Each point is reached from the start by the listed moves, each made once or not at all, plus a little noise. Say if it took an odd or an even number of moves. Then give how often each move was made.

Moves:
(1): [4.1 0.6]
(2): [0.2 4.2]
Start: [-1.0  1.8]
Points:
[-0.6  6.0] => odd (0, 1)
[3.1 2.2] => odd (1, 0)
[-0.9  1.8] => even (0, 0)

Moves:
(1): [ 3.6 -0.7 -0.1 -0.7  0.6 -0.8]
(2): [ 1.4  4.6  1.9  0.8  0.4 -0.9]
(3): [ 0.2 -0.9  3.6  0.8  0.4  0.2]
(4): [-0.6  0.5  0.5  3.3 -1.1 -2.7]
Start: [-0.5 -1.0  0.2  1.4 -0.6 -1.6]
Points:
[ 3.2 -2.2  3.7  1.2  0.5 -2.5] => even (1, 0, 1, 0)
[-0.9 -1.3  4.6  5.6 -1.5 -4.0] => even (0, 0, 1, 1)
[ 0.6  3.3  6.2  6.0 -0.5 -4.7] => odd (0, 1, 1, 1)
[ 4.0  2.9  6.2  4.8  0.0 -5.6] => even (1, 1, 1, 1)
[ 0.7  2.5  5.6  3.0  0.3 -1.9] => even (0, 1, 1, 0)

Moves:
(1): [ 4.8  2.4  0.8 -0.4  0.8  0.5 -1.8  0.2 -1.1  1.6 -0.1]
(2): [-3.0  5.7  0.1  0.9  0.1  0.6  0.3  1.1 -0.6  0.7 -1.0]
(3): [-0.8  0.4  4.4  0.4 -0.7 -1.7 -0.9  0.8 -0.1  0.5 -2.4]
(4): [ 2.1 -1.6  0.5  5.7 -1.2  0.0 -0.3 -0.3  2.0  2.7 -1.4]
(5): [-0.5 -0.2  0.6  0.4  5.1  0.8  1.0  0.0  0.8 -0.3 -0.6]
(6): [ 0.2 -0.1  2.8  0.2 -1.2  6.3 -1.5 -1.2 -0.7 -0.8  0.3]
(7): [ 2.2  2.3  0.5 -1.2 -1.6  1.2  6.3 -2.5 -1.3  1.5  1.5]
(8): [-0.2 -0.4  1.5  0.9 -0.5  0.8 -0.3  4.6 -0.3  0.2  0.8]
Start: [ 0.0 -0.4  0.1  0.3 -0.1 -0.5 -0.3  3.6  0.3  0.1 -0.3]
Points:
[-2.3  7.8  5.6  0.9  2.9  0.5  6.4  3.1 -0.8  2.6 -2.8] => even (0, 1, 1, 0, 1, 0, 1, 0)
[ 1.5 -2.3  1.3  6.5  4.0  0.5  0.4  3.3  3.2  2.4 -2.2] => even (0, 0, 0, 1, 1, 0, 0, 0)
[ 8.0  2.9  9.5  5.6  1.0  6.6  2.5  0.5 -0.1  5.3 -3.0] => even (1, 0, 1, 1, 1, 1, 1, 0)
[-1.5  7.7  7.8  0.7 -3.4  6.0  4.1  1.7 -2.4  2.1 -1.9] => even (0, 1, 1, 0, 0, 1, 1, 0)

Moves:
(1): [ 3.5 -0.3  1.2 -0.2 -0.7  0.4 -0.7 -2.5 -0.2  0.3  1.8]
(2): [ 0.8  6.0 -0.9  0.8  0.7  1.0  1.0  1.0 -0.8 -1.5  0.8]
(3): [-2.5 -0.2  4.7 -0.2 -0.9  0.3 -1.5 -0.2  0.1  0.8  0.5]
(4): [ 2.1 -1.7  1.4  6.6  0.6 -1.2  0.2  0.4 -1.5  0.2 -0.2]
(5): [ 0.6  0.2  1.4 -1.6  3.3 -0.7 -1.1  0.2 -0.4  0.3 -0.8]
(6): [ 0.6 -0.7 -0.7  0.6  3.2  3.9 -0.1 -1.0  2.0 -0.2  0.5]
(7): [ 2.0  0.0  1.1 -0.7  0.4  0.3  5.3 -1.0  0.5  0.4 -0.4]
(8): [ 2.0 -1.5  1.6 -0.6 -0.9  0.2 -0.3  4.2  2.8 -1.3 -0.8]
(9): [-1.7  1.6 -0.6 -0.5  0.7 -3.7  0.4 -1.0  5.9  1.3  1.0]
(10): [ 0.7  0.6 -0.5  0.5 -0.5  0.4  0.2  1.5  0.3  3.6  1.0]
(11): [ 0.0 -1.2  1.0 -0.3  0.6 -0.9  1.5  1.8  0.0 -0.8  3.7]
Start: [ 0.3 -0.3  0.0 -2.9 -1.7 -2.3 -0.5  0.0 -1.2  0.3 -0.3]
Points:
[ 4.4  1.8  8.9  2.5  1.3 -3.1  0.0  9.1 -0.4  1.1  4.1] => odd (0, 1, 1, 1, 1, 0, 0, 1, 0, 1, 1)
[ 4.8 -4.1  4.1  2.1  3.0 -3.3  6.4  3.4  8.5 -0.2  3.4] => even (0, 0, 0, 1, 0, 1, 1, 1, 1, 0, 1)
[ 2.1  2.1  8.3  2.0  5.9 -3.0 -0.6  5.0  7.0 -0.8  4.3] => even (0, 1, 1, 1, 1, 1, 0, 1, 1, 0, 1)
[ 9.6 -3.0  6.5 -0.3  1.8 -7.5  5.1  3.3  5.7  4.1  5.3] => even (1, 0, 0, 1, 1, 0, 1, 1, 1, 1, 1)

Moves:
(1): [ 4.7  2.4 -2.0 -1.3 -1.5  0.5 -1.0  0.8  0.1  2.0 -0.4 -1.7 -0.4 -0.5
 -0.4  0.3 -0.9]
(2): [-1.4  4.5  0.5 -0.7 -1.1 -1.6 -0.3  1.8  0.0  1.0  2.8  0.4  1.3 -2.1
 -0.9  2.2  1.3]
(3): [ 1.4  1.1  3.0 -0.7  1.0 -1.3  0.6  1.4 -1.4  0.1  1.6  2.6 -3.8  0.6
 -2.1  2.1 -0.9]
(4): [ 1.6 -1.6  2.1  6.3 -0.4 -1.7 -1.3  0.3 -1.4 -1.5  1.3 -1.2  1.0 -0.3
 -1.3  0.1 -2.1]
(5): [ 0.5  1.8  1.3 -1.5  5.4 -0.2  1.8  1.7 -0.7 -0.2  0.9 -0.3  1.1 -1.7
  1.7 -0.8  1.9]
(6): [ 1.0 -0.7 -0.7  1.9 -0.1  5.9 -0.2  1.1  1.3 -0.5  1.2  1.9  0.4 -1.9
 -0.2  1.3  2.6]
(7): [-0.3  1.0 -0.5  0.9 -1.7  1.3  3.6  0.4 -0.8  0.2 -2.7 -0.8 -2.2 -1.9
  0.3  0.7 -1.0]
(8): [-1.2 -1.6  0.6 -1.7 -0.4 -0.1  1.2  2.6  1.4  0.4 -0.5 -1.0  0.9 -2.3
 -0.4  0.9 -1.0]
(9): [-0.3  1.9 -1.4  0.5  1.5  0.7 -0.8 -2.2  5.4  1.5  1.5 -0.5 -1.1 -0.7
 -1.3  0.2 -1.2]
(10): [-1.5 -0.3 -1.2  1.5  0.1  0.9  1.6  2.3  0.4  4.7  0.4  1.5 -1.3  1.5
  1.2 -0.7  0.0]
(11): [-1.1 -0.8 -0.8 -0.2 -0.5 -1.2  2.8 -0.2 -0.3 -0.3  4.5 -1.1  0.0  0.2
 -1.1 -0.2  1.6]
(12): [ 3.4 -1.0 -2.9 -0.2  0.8 -2.8  0.7  0.2 -0.1 -2.2 -0.3  4.9  0.8 -2.8
  2.7  0.2  1.3]
(13): [ 0.0 -0.7  1.9 -0.3 -0.8 -0.2  1.6 -1.9  2.2  1.6  0.6 -0.1  3.9  2.5
  0.9  1.8  0.9]
(14): [ 1.3  1.5 -0.6  0.8  1.2 -0.9  1.9  2.4  1.2 -1.4 -1.3  1.2  0.0  4.1
 -0.6  1.4  0.0]
Start: [-1.0 -1.9  3.5 -3.1 -0.2  1.1 -1.3 -0.4 -1.3  1.3 -1.2 -0.2 -0.4  0.2
  0.1 -0.6 -1.9]
Points:
[ 5.7 -2.3 -0.1  2.2 -3.2 -3.3 10.2  6.3  1.4  4.9  0.7  1.9  2.4  0.8
  1.5  4.1 -2.5] => odd (1, 0, 0, 1, 0, 0, 1, 1, 0, 1, 1, 1, 1, 1)
[ 5.3  3.4  1.8  3.0  6.2  0.6  1.3  5.3  4.1  6.4  1.9 -1.6 -1.0  2.7
 -0.2 -0.6 -4.6] => even (1, 0, 0, 1, 1, 0, 0, 0, 1, 1, 0, 0, 0, 1)
[ 0.9  2.9  2.6  3.5  0.6 -5.3  9.7  8.2  3.3  3.5  6.2  5.6 -4.3 -3.7
 -3.3  6.1 -4.2] => even (0, 1, 1, 1, 0, 0, 1, 1, 1, 1, 1, 1, 0, 1)
[ 4.6 -0.3  1.7 -1.7  2.9  1.5  5.3  0.0  7.1  0.5  6.6  8.4 -0.1  1.6
 -1.6  6.4  2.0] => odd (0, 0, 1, 0, 0, 1, 0, 0, 1, 0, 1, 1, 1, 1)
[ 0.1  1.3  4.0 -2.8  4.3  7.3  7.8  4.2  8.8  3.7 -1.8  0.4  3.1 -1.9
  1.1  4.7  0.6] => odd (0, 0, 0, 0, 1, 1, 1, 1, 1, 0, 0, 0, 1, 1)
[ 4.7  5.2 -2.9 -1.4 -2.4  5.2  7.5  6.7  9.7  9.1 -0.4  5.3  2.0 -4.4
  1.6  7.6  0.3] => even (1, 1, 0, 0, 0, 1, 1, 1, 1, 1, 0, 1, 1, 1)
[-1.6 -2.3  4.4  5.2 -2.3  2.0  2.9  2.7 -2.8  4.7 -2.1 -0.8 -2.8 -0.3
  0.5 -1.4 -5.2] => odd (0, 0, 0, 1, 0, 0, 1, 0, 0, 1, 0, 0, 0, 0)
[-2.1 -3.5  2.5  4.1 -1.9 -0.7  8.0  7.3 -1.0  3.8 -0.1 -1.7 -2.3  0.9
 -1.7  1.8 -4.1] => even (0, 0, 0, 1, 0, 0, 1, 1, 0, 1, 1, 0, 0, 1)

Moves:
(1): [ 0.2  1.4  0.9 -0.1 -2.0 -0.1  0.6 -1.3 -0.1 -0.5  1.4  0.3 -2.7  2.1
 -1.5 -0.5 -0.7 -1.5  0.3  0.9  0.4  0.7]
(2): [-0.6  1.4  0.1 -1.4 -0.5  0.1 -0.9 -0.4  0.7 -0.3 -0.5  0.7  0.9  1.2
  1.6 -1.1  1.8  0.6  0.4  0.6 -0.7 -0.1]
(3): [-0.8 -1.1  0.1 -2.4 -0.7 -0.6  0.1 -0.4 -0.5 -1.0  0.3 -0.8  1.8  1.8
 -1.3 -0.3 -1.3  0.9  0.7 -3.0 -1.2  0.5]
(4): [ 0.4 -0.5  0.1 -0.8  0.6 -1.1  0.7  0.4 -0.8  0.0  2.6  0.9  2.1  0.9
 -0.1 -0.1  1.0 -0.1 -0.1 -1.1  0.8  0.5]
(5): [ 0.6  1.2  2.0  1.3 -1.4 -1.4  0.7 -2.1 -0.4  2.4  0.2  1.4 -0.6  1.3
  1.1 -1.8  1.1  1.4 -0.7 -3.8 -1.6  1.8]
(6): [-3.0  1.9 -0.3  1.5  0.5 -0.6 -1.1  0.2 -0.2 -0.9  0.5  3.2 -1.1 -2.2
 -0.5 -0.1 -0.5  0.1  2.1 -0.3 -3.1  0.1]
(7): [-1.6  0.5 -0.8  3.7 -0.1 -0.8  2.3 -2.3 -3.1 -3.0  0.0  0.4  1.0  2.1
  2.2  1.4  0.9 -1.9 -0.5 -1.4  0.2  0.1]
(8): [-1.2 -1.8  0.6  1.3 -0.4 -1.2 -0.1  0.4  1.1  1.0 -2.2  0.8 -0.3 -1.9
 -0.8 -0.2  0.3 -0.4 -1.9  1.5  1.6  1.5]
(9): [ 1.3  0.5 -0.9  0.7  0.0 -0.5  2.1 -2.4  2.0  1.4 -0.7  0.7 -1.7  1.4
  0.8 -0.6  0.5 -1.0  1.8 -0.1 -2.2  3.1]
(10): [ 0.8  0.0  1.2  0.3 -0.5 -0.6  1.5  0.4 -0.7  1.2 -1.3  0.8  2.9  1.0
 -0.2  1.6 -0.8  0.5 -1.2  1.3 -0.5  0.6]
(11): [ 0.9 -2.0 -2.1 -1.4 -1.4 -0.6 -0.6 -0.2 -0.2  0.5 -0.1  2.2 -1.3  1.0
  0.1  0.2 -0.1  0.0  0.3 -0.8  0.3  1.1]
(12): [-0.2  1.0  1.4 -2.1  0.8 -0.4  0.4 -4.5 -0.1  2.5  0.1  2.2  0.0  0.4
  1.1  0.7 -1.5  1.4 -1.2 -1.4  0.9  0.6]
(13): [-0.5 -0.2  1.1  0.0  1.2  1.8  1.1  1.1  0.7 -0.5 -1.2  0.2  0.3 -0.1
  0.4 -0.4 -0.5 -0.4 -0.1  0.4  2.7 -1.0]
(14): [ 0.2  1.2  0.7 -0.4  1.3  0.6  1.5  2.2  0.8 -1.5  1.5 -1.9 -0.8  1.7
  0.2  2.0  0.2  1.7 -1.2  2.5  2.6 -0.2]
(15): [ 1.0 -1.0  1.2  0.0  1.0 -0.1 -1.8  1.5 -0.3 -1.9  0.6 -0.8  0.9  1.1
  1.6  0.2 -1.3  0.4 -0.2  1.7  1.4  1.1]
(16): [ 1.6  1.0  1.5  0.0 -0.2  3.1 -1.3  0.5  2.3 -1.7  1.0 -1.2  1.8 -1.0
  0.0  0.9 -0.8  0.8 -2.9 -0.7  1.5  0.9]
(17): [ 0.6 -0.8  0.9  0.8 -0.7  1.9 -0.5 -0.5  0.8  0.6  0.7  0.4  0.1  1.1
  0.2 -0.2  1.0  0.7  1.0  0.2 -1.3 -0.2]
(18): [ 0.9  0.1 -0.5 -0.2  0.8 -2.4 -0.8 -1.6  0.7 -1.5 -1.0  1.7 -1.2  1.8
 -0.6 -1.8  1.5  0.9 -2.3  1.1 -2.9  0.7]
(19): [ 0.3  0.0  2.6 -1.2 -0.7 -0.5 -2.3 -0.8 -0.6 -1.5  0.4  1.1 -0.8 -0.7
 -0.1  2.1  1.0 -0.6 -1.2 -1.2 -2.2 -0.7]
(20): [-0.6  0.0 -0.3 -1.1 -0.5  1.2  1.8 -0.4 -1.2 -1.2  0.2  0.8 -1.8 -1.6
 -0.4 -0.8  0.3 -0.4 -0.6  0.9 -1.0  1.6]
Start: [-0.2  0.0 -0.8 -1.0 -0.8 -3.5 -0.5 -1.5 -2.7  1.1  1.7  3.4  0.7 -0.7
  0.0  0.3  1.1  1.8 -1.7  0.1 -0.5 -1.1]
Points:
[ -3.2   3.2   7.6  -0.6  -3.4  -6.2  -2.3 -10.6  -7.3  -0.8   2.6  12.1
   5.9   6.3   6.0   2.8   1.6   5.3  -2.5  -7.7  -8.6   2.7] => even (0, 1, 1, 0, 1, 1, 1, 0, 0, 1, 0, 1, 0, 0, 1, 0, 1, 0, 1, 0)
[-0.2  3.1  3.5 -5.5  0.9 -3.2  1.4 -8.1  0.0 -4.1  5.7 10.4 -1.0  3.4
 -0.7 -2.4 -2.1  2.9 -4.4 -1.5 -3.1  7.7] => odd (1, 0, 1, 1, 0, 1, 0, 0, 1, 0, 0, 1, 1, 0, 1, 1, 0, 1, 0, 1)
[ 3.3 -1.1  6.8 -1.6 -4.2 -3.7 -3.0 -6.4 -3.1 -5.4  0.9  9.6  6.4 10.0
  4.9  0.9  3.5  5.2 -8.5 -5.0 -4.8  3.8] => even (0, 1, 1, 0, 1, 0, 1, 0, 0, 1, 1, 0, 1, 0, 1, 1, 1, 1, 1, 0)
[ 2.9  1.7  5.7 -3.7 -4.9 -3.6 -3.6 -2.6 -2.3 -1.3  6.1  6.6 -3.7  8.2
  3.2  1.3  3.8  4.3 -2.8  0.7 -1.3  2.8] => even (1, 1, 0, 0, 1, 0, 0, 0, 0, 0, 1, 0, 0, 1, 1, 0, 1, 0, 1, 0)
[  1.3   0.7   8.4   0.7  -4.5  -3.8  -0.5  -6.5  -3.2  -8.7   4.9   5.6
  -2.1   7.0   0.4   1.1   3.2   3.7 -11.4  -0.8  -2.8   6.8] => even (1, 0, 1, 0, 1, 0, 1, 1, 0, 0, 0, 0, 0, 1, 1, 1, 1, 1, 1, 1)
[  2.4   0.7   3.7  -3.0  -6.7  -5.2   4.1 -13.1  -6.3  -0.5   6.2  12.3
   2.8  10.2   1.1  -0.4   1.5   4.8  -9.1  -7.8  -4.8   7.7] => even (1, 0, 1, 1, 1, 0, 1, 0, 0, 1, 1, 1, 0, 0, 0, 1, 1, 1, 0, 1)
[-0.3  2.9  5.5  1.5 -1.6 -5.6  1.1 -1.8 -4.5  0.9  4.4  9.0  2.4  3.8
  0.6 -1.0 -0.3  2.4 -1.4 -0.9 -0.5  2.6] => odd (1, 0, 0, 1, 1, 1, 0, 0, 0, 1, 0, 0, 1, 0, 1, 0, 0, 0, 0, 0)
[-5.0  2.7  1.7  1.2  0.9 -8.9 -1.2 -3.1 -4.0 -6.5  2.8 10.3  0.3  2.5
  1.8  2.6  7.5  1.9 -6.2  2.1 -4.6  0.9] => even (0, 1, 0, 1, 0, 1, 1, 1, 0, 0, 0, 0, 0, 1, 0, 0, 0, 1, 1, 0)
